Each row of a before or after table is a point. One or more steps were done to the points. Then noise was added and the rows were shuffled. The steps act on how far a point lies along the listed directions, d1 being the first. Write out the steps. A step turns or swaps two directions, mirrors them in a line or flattens them onto one, adds a multiple of one to another, or multiplies one. Angles are multiples of 10 degrees, from the lower direction toward the higher: turns from -170 to 170, lines from 10 to 170 but not 90. Use the fewest steps. Two steps may share a direction if one is a turn and the other turns, adds or multiplies; they go together, in the order done. Otherwise the lowest direction goes first.
In the rows, zero is written as 128.

Directions:
(1): [145  86 185]
(2): [ 61 100 127]
(3): [151  76  82]
Before, 10 rows:
[[136  99  99]
 [134 174 154]
 [ 96  86 157]
 [140 126 112]
 [118 172 134]
 [122  82 153]
 [103  95 140]
 [132 166 156]
 [126 157 127]
 [129 108 123]]
After, 10 rows:
[[161  36  52]
 [ 83 245 197]
 [151  85 100]
 [155  89 147]
 [135 103  90]
 [163  98 170]
 [ 95 236 200]
 [179  82 130]
 [ 69 213 186]
 [ 91 179 153]]
Steps: turn d1 and d2 by -70 degrees; multiply d3 by 3

Directions:
(1): [113 156 123 184 158 204 153 115  61]
(2): [157 142  97 109  95 171 199  77 184]
(3): [179  84 146 103 110 173  61  73 104]
(4): [ 56 141  56 108 125 111  95  69 116]
(5): [110  75 166 192 153  90 150  62 149]
(6): [156  70  74 143  81  96 166 145  67]
Before:
[[109 152 148 146 120 166 157 178  82]
 [ 57 159 150 148 184  55  91 168 137]
 [114 148  73  81 111 147 119 129 118]
 [ 62 160 132 192 167 156 151  61 158]
 [163 100 149  78 107  87  81 225  91]
 [112 154  75  85 130 148 141 168 129]
 [107 128 187 135 157 126  95  69 172]
 [ 97  58 135 128 161  60  84 111 128]
 [110 131 185 102 168  78 141  90 235]
 [134 195 125  86 136  90 175 247 193]
 [108 147 150 128 168  14  82 197 140]
 [106  97 140 173 155  63 134 204 118]]
After, 12 rows:
[[ 97  91 121 158 156 112 168  93 150]
 [121 165 128  84 128 185  55  75 169]
 [125  79 155 115 143  78  24 110 111]
 [180  22 187 173 134  70 145  71 173]
 [ 79 122  97 148 144 102 163  95 142]
 [119  74 157 172 135  57 158 195  75]
 [188  96 129  26  92  98  93 117 171]
 [100 127 205 167 143 162 133 119 119]
 [158  57 157 156 143 132  64 148  72]
 [136 154 130  51 107 118  79 151 164]
 [120  92  86  77 128 108  69 168  73]
 [168  65 152 140 134  35  44 130  89]]
Steps: turn d1 and d6 by -50 degrees; turn d3 and d5 by -140 degrees

Directions:
(1): [145 132  91  88  93  95 178  55 128  36 143 153 174 138]
(2): [133 137  54 146 173  72 156  82 177 187 168  75 104 139]
(3): [171 129  57  44 135 136  62 169 113 121 106  73 156 113]
(4): [ 98 193  84 143 168 153 142 168  93 153 177 184 205 141]
(5): [136 122 164  59 106 155 172 167 147 141 193 104 109 219]
(6): [ 93 142 129  97  51 156 149  88  75 187 164  98 125  57]
Before:
[[140 117 158   8  67 176 176 170 144 123 218  92 105 247]
 [138 115 146 120 115 133 120 138 118  75  88 145 140 136]
 [125 126 159  92 108 153 124 181 127 144 105  97 118 151]
 [137 120 144 121 106 117 135 125 133 120 109 119 110 112]
 [131 103 174  79  92 142 108 122 113  91 100 120 130  91]
 [134 124 143 124 106 114 124 109 138 107 105 123 103 109]
 [104 147 130 102 112 135 143 122 119 138 136 139 140 114]
 [134 127 124 135 123 141 116 117 133 123 123 137 141 119]
 [148 113 118  93 117 108 113 122 130 100 112 119 122 128]
 [159 118 115  88 104 134  96 133 109  96  95 113 127 101]]
After, 10 rows:
[[158  94 131  96 107  95 115 103 148 100 100  99  90 127]
 [142 112 151  15  72 160 184 156 157 134 223  78  92 249]
 [145 110  97 132 141  88 140  95 160 114 109  94 106 142]
 [149  80 135  91 111  78 129  56 177 135 112  47  66  93]
 [147  97 152 116  97 101 134 105 153 119  95  92  77 109]
 [147  95 153 118  93  96 120  84 162 104  85  89  63 103]
 [ 98 163 111 106 125 132 150 123 119 151 152 144 151 119]
 [134 127 116 137 131 132 121 114 140 135 129 131 138 119]
 [128 118 136 101 119 121 138 148 157 168 116  65  91 154]
 [168  99 101 101 111  96 109  93 147 117  99  76  85 104]]
Steps: multiply d2 by -1; multiply d3 by 0.7; multiply d4 by 2.5

Directions:
(1): [134 123 127 104  87 140 124 189 133 115 104 159  90 151  68 159   7 179
 135 140  74 115 113 102  92 160  87 117 219 144 189 182]
(2): [157  65  95 212  96 150 137 125 107 141 107 141 177 143 185 146 168 190
 155 135 144 130 209  65 145 144 175  40 183  92 135 163]
(3): [ 94 171  92 109 114  81 210 184  94 167 168 124  96 107  94  85 169 175
 102 156 135  62 161 129 161 212 100 101 163 141  79  57]
Before:
[[138 108 170 113 131 146  54  98 151  84  92 129 132 156 117 177  37  86
  140 110 105 156  65 158  68  45 104 182 105 137 157 158]
 [129 131 109 151 129 119 142 113 130 129 111 127 151 135 126 127 158 134
  156 128 132 112 150 108 135 111 151 102 105 117 114 143]
 [ 99 167 154  65 138 135  84 111 153 112 130 101 112 126  83 146  77  41
  139 121 124 146  21 172 104  87  97 198  80 167 141 114]
 [110 145  88 153 125 120 178 140 112 161 148 121 144 129 137  93 181 131
  104 171 156 102 177 126 150 168 127 101 137 135  91  81]
 [109 158 138 113 153 119 111  95 130 137 153 116 166 117 125 113 178  77
  125 138 137 122 126 162 153  99 141 150  73 136  88  90]
 [128 148 159  89 147 131 111 136 151 115 108 136  91 151  94 140  60  83
  119 127 101 140  76 147 113 102  98 151 126 146 159 152]
 [136 126 193  91 153 154  62  98 173 112 119 130 130 119 123 132  90  57
  118 112 116 154  57 169  98  82 119 169  75 135 147 158]
 [102 144 105 141 152  93 179 124 112 154 173 111 145  92 187  72 249 114
  101 138 194 107 176 158 196 126 150 137  67 125  61  60]
 [140 133 108 138 106  93 159 145 105 135 141 127 137 137 109 107 135 151
  130 138 141 110 155 119 128 141 126 103 170 132 106  98]
 [137 124 174  67 130 145  66 116 151  65 111 121 111 132  88 134  43  78
  140 102  85 158  37 169  86  67  99 180  80 169 162 168]
 [130 152 117 149 147 111 144 120 121 162 135 116 121 113 126 107 189 125
  112 124 148 117 165 151 147 157 124 121 100 117  85  85]
 [ 96 163 162  72 167 135  81  86 172 122 126 108 121 108 111 124 126  22
   98 120 117 148  35 213 126 105  96 223  41 162 128 115]
 [103 168 148 111 160 100 135 116 138 147 141 131 120 104 118  99 178  62
  106 133 170 131  96 171 119 105 116 154  66 132  86  55]]
After (13 x 32):
[[137 102 162 138 149 146  56  63 150  93 105 111 155 143 157 157 110  69
  145 104 136 157  81 162  87  32 131 173  65 128 125 134]
 [121 145 109 137 127 111 144 116 127 130 110 130 148 136 112 124 158 132
  153 132 128 108 150 113 133 117 144 103 109 122 113 140]
 [146 109 169  96 146 145  65  87 142  73 115 107 144 121 132 126 105  68
  138  95 110 166  60 170 102  52 130 169  47 155 136 157]
 [130 138 160 108 156 132 101 111 148 119 106 134 114 152 115 144  89  75
  127 122 113 152  87 146 122  79 120 147 106 138 152 154]
 [ 90 156  87 117 124  78 214 173 101 163 178 123 112  95 140  71 207 158
   89 159 174  72 181 143 192 183 112 121 130 148  68  55]
 [123 157 106 142 131 101 158 155 116 169 136 124 101 117 107 110 167 143
  107 134 136 106 167 146 137 182 108 117 134 124  91  87]
 [135 129 186 110 156 147  78  84 158 124 128 124 144 107 155 116 146  62
  115 114 140 146  81 172 114  79 137 153  56 130 120 134]
 [100 166 121 112 143 107 136 121 113 152 155 117 148 114 106 106 180 101
  122 152 132  99 139 159 158 133 130 135 101 133  79  75]
 [101 161 150  94 138 134  97 103 149 123 132  93 128 122 114 138 118  50
  147 122 136 149  47 168 121  85 119 179  75 155 125 107]
 [ 94 157 140  90 165 122 111  87 159 142 135 104 129  98 125 106 166  45
   99 124 134 133  68 203 141 128 111 199  53 149 107  99]
 [ 99 170 133 112 144  92 164 139 122 155 147 141 103 104 104  97 167  97
  105 145 162 108 114 158 127 140 112 130 101 139  81  50]
 [105 149  89 139 107 126 180 170 114 156 142 128 125 138 103 105 131 153
   99 179 135  93 171 121 135 184 105  99 171 137 114 101]
 [141 129 113 133  98  97 151 152 111 134 133 130 129 148 102 118 101 153
  135 139 123 111 143 116 108 137 114 110 182 131 121 113]]
Steps: turn d1 and d3 by -40 degrees; multiply d2 by 0.7

Directions:
(1): [173  83 164 212 196 173 187 110 110 140  66 119 141 147 152 127 134 140
 181 123 198 129 135 121 131 119 122  98  93 170 114 170 127  95  84 121
 144 111 132 137 114 124  77 129 116 143 110  98 158 179 133 175 101 148
   7 155 109 187  74 147  72 150 108 151]
(2): [181 132 171  72 151 115  54 122 141 140 153 100  94 130 149 168 149  85
 108 173 160  99 144 183  88 161 173 146 127  67 107  94  70 162  79 138
 174  92 167 191 135 166 152  66 132 158 176 138 169 165 116 226 159 156
 109 108 149  94  89 147 140 127 119 152]
(3): [134 104 139 107 132 120 170 192  88 107 100  87 180 180 164  50 113 182
 103 144 122 177 191 104 149 127 143 167  97  36 162  81 140  92 120 103
  55 135 234 120 113 166 100 151 116 132 108 119 143 159 159 157 153 113
 156 117 116 125  81 104 177 133 162 120]
(4): [ 99 157 110 154 130 130 121 165  81 115  71 137 104 193 155 124  98 111
 171  88  63 108 132 159 174  98 211 103  95 133 108 140 166 146 144  11
 157 154 113 146  91 136 181  70  52 154 141 156  83 113  79 168 126 117
 125 148 162 119 139 108 158 171  87 148]
Before, 10 rows:
[[167 156 155  66 138 102  40 117 173 145 185 103  97 117 137 191 146  67
   84 155 145  97 107 187  85 175 157 152 154  82 110  86  61 170  82 185
  174  80 135 154 155 162 153  75 142 132 171 145 156 146  87 211 149 152
  150  94 135  97 112 139 157 119 140 158]
 [158 125 158 153 158 141 139 104 112 139 116 115 104 114 137 155 153  97
  124 133 151 101 121 159 105 135 145 108 139 130  89 135  91 132 116 122
  159  90 114 154 124 130 118  86 124 153 144 122 159 142 116 180 128 154
   86 125 128 136 109 138 100 148 114 129]
 [122 141 111 145 123 112 120 152 113 126  85 142 121 150 135 125 132 108
  158 120  91 130 139 144 152 115 149 120 132 140 127 135 158 145 135  79
  142 136 119 140 106 108 173  94 108 159 111 129  94 116 115 137 126 123
  135 144 138 120 139 138 141 156 105 116]
 [169 111 177 175 153 155 142  95 122 135 118 102 129 134 140 140 155 112
  124 146 212 121 140 134 119 138 117 119 126 122 126 119 104 116  80 160
  142 128 154 143 134 116  92 146 144 133 127 119 147 180 135 188 119 136
   63 113 121 153  71 155 113 147 130 151]
 [162 100 153 164 196 164 159 140 112 144  80  91 149 157 185 105 105 149
  143 137 168 132 164 123 149 105 151 148 101 113 119 158 114  96  87 122
  138 120 177 157 110 172  80 119  86 145 133 114 145 174 127 202 135 141
   41 139 133 166  66 149 140 156 125 143]
 [ 57 189  83 120  62 102  86  97 159 123 164 176  90  87  84 179 106  82
  136  87  44  91  55 137 131 117 136  90 177 221 117 149 174 163 187 102
  172 164  26 105 139  59 205 111 120 102 131 155  70  54  95  58 103 127
  211 146 144  89 240 124 135 114 115 125]
 [ 90 140  96 168 112 141 156  94 116 115 108 153 147 114  86 133 122 145
  147  95 101 130 105  93 139 137  97  89 146 207 153 163 156 112 160 138
  124 172  80  74 148  88 126 150 128 106 103 132  88  94 126  40  85 113
  137 153 124 164 178 103 104 121 111 127]
 [137  91 172 179 161 142 163 122 115 123  95 120 168 133 164 108 125 162
  155 124 177 155 156  91 141 131 111 129 120 153 144 141 126  92 108 149
  113 124 166 119 135 133  74 161 153 112 109  79 156 173 154 131 103 129
   58 136 104 180  84 147 118 145 136 122]
 [108 142 105 120 112 119 133 137 121 119 147 120 147 141 112  95 112 147
  138 123  96 137 126 118 134 117  93 133 134 125 137 109 132 138 130 121
  117 166 121 141 126 112 135 166 137 117 115 121 100  83 152  80 137 120
  169 100 137 116 152 117 143 110 144 111]
 [117 146 127 164 163 122 111 111 143 138 108 138 100 125 119 159 135 100
  154 102 143 102 108 147 128 105 154  74 135 184  96 162 123 118 122  95
  174 133  77 138 117 114 153 111 103 137 136 116 109 116  93 142 103 138
   91 121 134 137 140 107 105 137  99 148]]
After:
[[104 117 111 142 112 132 182 150  82 102  86 111 189 154 118  73 115 188
  118 117 103 169 162  80 152 142 115 127 123 116 180 117 160  87 146 120
   69 172 179  74 139 128 106 161 120 110  91 129 108 124 150  80 111 105
  155 138 114 157 130  84 149 121 139 122]
 [128 130 132 185 149 149 161 101 103 132 101 136 103 114 131 154 140  99
  149 100 126  99 104 147 132 113 139  86 135 179  90 164 125 128 142 100
  161 112  68 130 114 109 126  97 107 144 131 125 130 116 100 140 109 145
   84 137 130 150 136 132  91 157 106 125]
 [155 125 149 174 196 165 124 127 112 149  71 108 107 160 186 148 102 104
  170 119 143  90 139 160 149  97 190 123  97 145  90 182 116 129  90  81
  195 122 126 181  98 165 125  73  56 161 155 135 122 158  85 224 129 148
   25 150 157 158  87 153 136 175  90 158]
 [ 53 147  77 113  54  95 171 143 136 105 156 145 170 102  94  86  97 164
  101  97  56 163 108  70 148 114  89 132 163 163 170 114 199  98 199 130
   64 179 117  57 143  70 141 195 142  78  81 130  88  72 156  17 115 105
  248 138 104 107 208 102 156  95 174  95]
 [125 162 115 123 117 116  70  67 204 154 196 151  92  64  88 216 147  67
  111 112 140  86  48 152  93 155  95 117 186 192 104 144  90 163 124 218
  184  99  36 108 167 102 144 121 162 103 145 136 120  95  83 109 104 147
  146 117 119 123 177 150 109 111 128 140]
 [ 92 142 108 188 155 124 155 135 115 123  81 136 128 148 125 120 116 132
  159  82 116 123 120 122 153  85 149  73 120 183 116 167 157  95 147  64
  140 154  88 114 102 110 141 140  82 125 110 112  90 105  99 114  94 126
  110 131 130 153 148  87 117 146 105 140]
 [147 125 162 201 152 161 136  90 113 136 100 120 109 140 140 157 144  94
  159 118 188 104 119 146 137 117 137  93 123 162 109 140 124 128  98 122
  166 138 108 141 128 103 119 125 117 136 130 127 121 158 108 180 105 133
   57 125 128 157  94 153 108 162 103 157]
 [142 100 183 173 167 140 133 134 102 124  81 117 144 163 179 121 118 139
  168 122 165 134 161 122 141 130 162 126 108 137 127 138 123 112  98 103
  146 121 165 141 123 149 104 116 123 130 131  95 151 183 128 178 114 135
   50 135 126 163  76 147 134 160 112 144]
 [128 138 115 144 124 110 118 158 109 125  84 138 126 153 137 113 130 115
  155 123  92 138 144 138 148 114 150 123 129 131 128 133 158 143 135  80
  135 139 127 137 104 111 168  96 107 159 108 128  96 119 122 139 129 120
  135 143 136 121 136 137 148 158 110 113]
 [128 130 124 103 118 116 125 141 128 121 161 102 156 137 117  91 122 152
  121 147 111 142 149 120 119 130  90 152 132  93 139  91 111 135 110 146
  107 152 153 152 132 127 125 166 153 118 119 115 121 103 166 108 147 124
  169  89 136 112 129 122 155 107 156 114]]
Steps: add 0.7 times d1 to d4; turn d2 and d3 by -70 degrees

Directions:
(1): [141 175 175 113 155  92 121 116 181  66 158  75 133 103 102 119 157  88
 185 156  55  50 132  88 117 174 121 149 173 172 117  33 150 126 114 116
 116 176 138 118  74 132 128 193 165 194  70 131  68 183  30 113 126  78
 113  46 145  81 147  74 128 107 123 115]
(2): [185  90 160 123 196 103 140 138 175 127 163 124  97 148 117  95  20 175
  26  95  64 107 120 202 158 150 173  73 125 100 102  88 150 212 150 161
 109 138 165 130  45 100  96 128 127 118 105 148  75  90 180 159 177 168
  75 120 106 119  52 121 128 103 127 170]
(3): [ 92 194 100  97 120  97  89  95 145 168 181  97 179   7 236 158  52 148
 126 125 197 125 156 141 101 118 137 149 110 138 156 100 153 120 113 184
 126  61 208 103 119  70 127 134 105 106 154 130  67 139 123  89  29 151
 148 156 175  87  94  90 117 115 118 138]
(4): [ 94 144 173 199 136 118  97 124 128  81 110 168 155 132 105 114  97  41
  61  98 186 139 100 120 191 141 129 156 183 124 187 118  78 113 141  97
 107 119 176 134 127  89  48 135 235  62 161  93 124 108  86 179  91  82
 147 140  90 202 136  74 115  67 204 144]
Before, 12 rows:
[[140 139 153 121 159  98 142 134 140 139 143 118 110 129 138 122  71 125
   67 108 125 124 132 147 158 129 153 114 137  98 141 116 120 160 126 143
  128 103 159 127  95 103 103 114 135 103 135 125 115  98 148 147 128 145
  121 130 116 148  91 111 131 101 153 152]
 [129 105 140 141 147 131 135 135 153 101 131 143 109 141 103 112 115 109
   89 120 110 132 118 135 136 142 138 116 139 134 130 126 118 144 133 141
  107 143 123 127 119 125  97 133 159 118 103 129 136 114 122 153 162 126
  133 109 102 147 120 128 125 119 131 133]
 [156  80 169 133 153 144 148 148 139 113 102 145  93 196  77 107 107 132
   81 111  96 139 121 153 160 140 148 105 117  99 115 150 131 169 154 115
  112 146 116 142 111 138 126 131 131 113 134 135 125  94 175 156 178 140
  108 126 103 156 102 149 133 109 135 137]
 [ 92 155 107 140  67 148  88 100  70 144 105 141 158  93 153 178 180  89
  183 138 210 158 139  92 118 100 109 169 129 139 180 174 106  77 119 116
  139  90 114 109 190 128 150 116 114 114 177 113 179 142 110 105  78 117
  167 163 135 140 168 128 119 137 149 112]
 [171 106 122 113 158 124 152 127 141 156 139 119 107 127 141 121  67 188
   85 113 108 139 137 176 120 115 146 111 112 109 106 129 143 163 129 170
  141 125 130 123 102 113 135 125  92 110 136 149 104  90 183 116 167 161
  118 137 138 121  88 159 125 135 110 165]
 [180  11 136 152 153 168 181 176 100 116  70 141  65 244  35  82 167 137
  106 119  46 151 107 168 142 127 138  77 109 108  77 181 111 167 157  86
  143 189  46 153 152 192 133  97  98 152  97 142 190  92 196 164 246 136
  115 117 101 151 121 198 135 150 121 118]
 [151 148 124 121 178 105 139 133 155 125 184 108 124  76 146 115  50 164
   65 127 103 111 136 179 139 145 156  88 132 121 122  99 145 181 122 167
  106 133 181 101  72  97 132 150 119 121 122 141  61 105 162 137 136 174
  109 133 124 124  79 110 124 108 117 160]
 [137 109 106 123 164 110 112 137 149 156 140 123 133 122 147 134  47 158
   34 119 139 174 141 184 149 122 163 134 109 105 132 124 128 163 134 164
  110  94 165 120 104  92 100 104 126  90 134 140  83  84 193 149 140 169
   99 167 121 134  56 123 130 116 129 173]
 [131 136 133 119 156 103 116 109 172 157 171 103 141  84 163 127  37 166
   64  86 109 105 132 169 117 135 168 105 127 112 140 108 138 170 136 165
  133 110 168 109  70  84 122 120 113 109 111 143  80  98 164 127 126 158
  108 140 144 107  59 116 140 110 120 159]
 [137 161 102  97 105 113 137 120 137 154 134  93 131 101 166 135 142 149
  174 169 123 130 140 115  85 110 118 141 100 139  97 131 140 125 115 142
  158 130 102 118 155 125 174 131  88 170 107 156 116 131 153  81 111 150
  121 121 160  88 135 143 140 167  86 110]
 [158 124 138 118 159 122 121 125 153 135 168 123 142  88 156 123  52 151
   79 112 134 103 135 157 134 146 149 124 124 126 153 103 149 148 128 166
  115 105 177 125  71  97 119 135 109 124 119 151  83 127 149 126 112 169
  107 129 155 109  94 114 121 118 115 140]
 [158 130 137  97 145 102 151 113 135 151 164 123 108 100 154 119  78 174
  103 121  83 120 134 164 102 142 147 102  91 111  93  92 162 162 116 169
  131 132 141 133  89 102 149 155  84 134 113 154  92 136 157 110 155 164
  101 144 141  87  86 139 143 134  99 133]]
After, 12 rows:
[[146 141 155  79 142 121 136 126 163 116 141  83 115 120 124 131 135 142
  173 149  77  94 152 118 105 150 134 131 111 140 102  98 171 146 126 138
  119 145 126 121  99 139 171 168  94 175 103 146  79 151 119  97 135 130
  115  89 158  81 116 126 133 127  94 114]
 [147  93 126 146 128 137 105 117  97 161 126 163 121 132 143 143  58 147
   48  91 171 166 126 185 160 105 158 103 115  91 159 171 113 166 149 150
  121  86 148 118 124  99 111  91 107  73 176 132 151  76 200 150 134 174
  118 185 101 156  82 141 120 115 155 162]
 [144 110 143 167 120 132 147 144 120 112  85 152 110 193  84 103 148  94
  100 139 123 155 101 123 152 118 121 130 137 114 117 160  89 134 142  93
  145 159  85 142 161 133 117 116 165 122 122 135 159  92 159 148 160 121
  116 129  95 174 146 144 139 136 144 123]
 [124 180 158 107 146  88 133 123 149 116 151  90 126 101 139 133 123  96
  137 137 114  92 141 103 135 141 133 145 155 131 143  83 129 128 109 132
  130 117 153 120  98 115 122 145 144 142 115 121 101 143  84 121 104 111
  134  94 139 119 125  89 131 103 144 130]
 [134 143 168 154 140 130 114 127 141  79 134 132 151 116 103 119 139  69
  130 129 137  91 120  95 147 159 118 165 169 154 173  95 117  99 124 112
  114 140 149 132  99 122 107 159 172 137 113 126 112 157  71 138 109 104
  129  96 140 141 158  91 120 106 145 115]
 [187  74 114  72 158 129 171 149 145 137 138  59  84 143 109 106 156 186
  186 156   8  92 148 156  73 140 139  85  86 146  47 109 177 171 130 137
  150 179  73 125 112 180 187 138  32 225  56 169 113 148 161  93 201 152
  105  76 170  41 105 175 137 169  59 106]
 [104 166 174 160 137 106 108 109 166  83 136 105 152 111  96 123 143  66
  134 111 101  78 113  89 131 159 131 156 188 151 163  85 104 112 126 101
  129 158 138 115  93 112 108 160 193 135  95 115 102 142  56 139 121  74
  133  89 131 135 137  81 140  92 155 127]
 [133 140 179 152 128 115 147 120 119  79 115 144 112 150  76 109 174  74
  144 135  83 110 109  97 131 160 115 145 151 135 122  90 115 110 114  99
  127 177 107 146 119 129 121 180 172 140 107 124 130 160  71 137 163  86
  124 110 111 139 158 113 142 113 147 108]
 [114 184 150 154 145 112 129 130 139  62 147 107 142  89  95 121 164  70
  151 159 110  90 125  93 142 161 114 144 183 162 147  86 113 112 107 107
  108 169 146 106 110 128 130 184 185 148 111 115  91 153  57 135 118  93
  143  91 119 147 162  81 123 101 145 122]
 [131 156 155 131 172  88 105 128 181  81 144  87 142 114 103 128 115  86
  108 150  88 110 137 121 146 163 141 173 165 155 136  49 129 134 119 128
  101 147 156 115  80 109  96 166 185 148  88 129  53 142  79 141 134  99
  102  89 130 113 105  71 131  96 141 148]
 [162 135 170 138 161 113 145 126 158  82 126 107 112 145  81 109 138 109
  137 135  71  94 124 118 133 149 124 146 170 145 116  80 127 132 121 122
  133 176 115 126  92 130 119 172 161 146 104 133  97 132  86 125 171  89
  123  75 128 128 138 116 125 113 134 144]
 [114 139 112 105 126 126 127 120 154 123 152 111 126  88 149 135 134 127
  149 142 120 122 141 115  94 135 127 132 119 154 125 116 141 123 114 160
  118 126 125 113 131 126 135 143 119 147  98 137 123 143 106 109 126 132
  145 105 140 101 129 128 126 139  99 117]]
Steps: turn d1 and d2 by -100 degrees; swap d3 and d4
